Each row of a before or after table is a point. The points were changed in one or more steps. Then noise was added and the rows were shuffled. The steps act on columns, c1 being the first. Name the steps. A step turns or swaps two columns, mirrors them in a line or flattens them onto one, adds a multiple of one to another, or multiplies or shifts one. Angles are multiples of 10 degrees, from the lower column toward the higher: turns from -170 to 170, lines from 10 to 170 but not 90. Use the fewest steps. Two steps may share a column if one is a turn and the other turns, adds or multiplies; they go together, in the order done. Otherwise the lowest column goes first.

Before (11 x 3):
[[-0.12  0.13  0.18]
 [-0.25 -0.40  0.10]
 [ 0.32  0.13  0.05]
 [ 0.09 -0.11  0.23]
 [-0.25 -0.05 -0.01]
 [-0.09  0.20  0.23]
 [ 0.15 -0.10 -0.25]
 [ 0.58 -0.14  0.09]
 [ 0.00 -0.32 -0.19]
 [ 0.11 -0.32  0.05]
 [-0.10  0.09  0.00]]
After (11 x 3):
[[-0.28  0.30 -0.04]
 [ 1.75 -0.03 -0.16]
 [ 0.27  0.04 -0.25]
 [ 0.45 -0.25  0.14]
 [-0.28  0.06  0.07]
 [ 0.98  0.13  0.04]
 [-0.73 -0.25 -0.35]
 [ 0.33 -0.22 -0.25]
 [-0.01 -0.38 -0.06]
 [-0.36  0.20 -0.05]
 [-0.74 -0.05 -0.05]]
Steps: multiply c1 by 3; mirror c2 and c3 in the line at 20 degrees

Before (10 x 8):
[[-0.42 -0.17  0.26  0.38 -0.25  0.24 -0.26  0.55]
 [-0.15 -0.20 -0.13 -0.12 -0.22 -0.34 -0.29  0.13]
 [ 0.05 -0.58 -0.18 -0.50  0.02  0.03 -0.06  0.17]
 [-0.15 -0.02 -0.39  0.00 -0.04 -0.12 -0.73 -0.02]
 [ 0.19 -0.16 -0.06  0.19 -0.24 -0.34 -0.17  0.14]
 [ 0.12 -0.32  0.39 -0.35 -0.40 -0.13 -0.02 -0.11]
 [-0.29 -0.44 -0.04 -0.02 -0.60  0.23  0.07  0.23]
 [-0.68  0.18 -0.24  0.61  0.19 -0.42 -0.30 -0.03]
 [-0.34  0.64 -0.31 -0.09  0.05 -0.24  0.36 -0.03]
 [-0.24  0.22 -0.58  0.19  0.40 -0.03 -0.06 -0.30]]
After (10 x 8):
[[-0.40  0.42  0.58 -0.10 -0.04 -0.42  0.11 -0.11]
 [-0.17  0.06 -0.19  0.12 -0.17 -0.03 -0.48  0.38]
 [ 0.25  0.06 -0.15  0.28  0.06 -0.06 -0.35  0.45]
 [-0.86  0.28  0.16  0.13  0.64 -0.04 -0.50 -0.07]
 [ 0.07  0.05 -0.64 -0.27 -0.43  0.08 -0.07  0.49]
 [-0.56 -0.29 -0.11  0.39  0.19  0.32  0.01  1.64]
 [-0.19  0.38 -0.07  0.03 -0.02  0.48 -0.60 -0.04]
 [-0.35  0.63  0.13 -0.27  0.38  0.02 -0.02 -0.93]
 [ 0.15 -0.45 -0.23  0.19 -0.49 -0.08 -0.15 -0.27]
 [-0.35 -0.04 -0.41  0.52 -0.30  0.15  0.21  0.69]]
Steps: multiply c1 by 1.3; turn c2 and c3 by 80 degrees; turn c4 and c5 by 60 degrees; turn c6 and c7 by 50 degrees; multiply c8 by 3

Before (8 x 12):
[[-0.51  0.34 -0.21  0.49 -0.13 -0.19  0.20  0.16 -0.22 -0.15 -0.60 -0.23]
 [-0.07 -0.25 -0.21  0.14  0.45  0.13 -0.07 -0.20 -0.02 -0.07  0.21  0.44]
 [ 0.62 -0.43  0.10  0.00 -0.03  0.42 -0.34 -0.53 -0.37 -0.66  0.22  0.11]
 [-0.29  0.24  0.00  0.17 -0.20  0.42  0.38 -0.24 -0.25 -0.56 -0.43 -0.14]
 [ 0.02 -0.14 -0.33  0.46  0.03 -0.32  0.06 -0.22  0.60 -0.17  0.48  0.33]
 [ 0.25  0.08 -0.50 -0.07 -0.47 -0.45  0.49  0.40  0.25  0.19  0.62  0.16]
 [ 0.13 -0.04  0.24  0.03  0.15  0.08  0.13 -0.33 -0.23 -0.34  0.15 -0.19]
 [-0.17 -0.04  0.13 -0.15 -0.07  0.52 -0.31 -0.46 -0.36  0.00 -0.20 -0.23]]
After (8 x 12):
[[-0.47  0.35  0.80  0.48 -0.18  0.12 -0.12  0.94 -0.24 -0.10 -0.10 -0.32]
 [ 0.04  0.01 -0.01  0.19 -0.33 -0.07  0.09 -0.20  0.58 -0.15 -0.99 -0.10]
 [ 0.23  0.42  0.15 -0.12 -0.43  0.45  0.21 -0.02  0.26  0.19 -1.37  0.04]
 [ 0.12  0.07 -0.39  0.05  0.08 -0.22  0.13 -0.51 -0.25 -0.35  0.46 -0.03]
 [-0.26  0.43  0.36  0.22  0.46  0.21  0.09  0.25 -0.18 -0.51  0.22 -0.09]
 [-0.09 -0.19  0.12 -0.08  0.09 -0.48  0.12 -0.13 -0.06 -0.06 -0.60  0.07]
 [ 0.63 -0.51 -0.35 -0.08  0.36  0.05  0.07 -1.48 -0.39 -0.65  0.16  0.05]
 [-0.16 -0.23 -0.01 -0.04  0.57  0.12 -0.18 -0.17 -0.34  0.03  0.31  0.03]]
Steps: add -1.5 times c1 to c8; turn c2 and c7 by -50 degrees; multiply c3 by 2.5; turn c3 and c11 by 120 degrees; flatten c4 and c12 onto the line at 150 degrees; turn c5 and c6 by -90 degrees
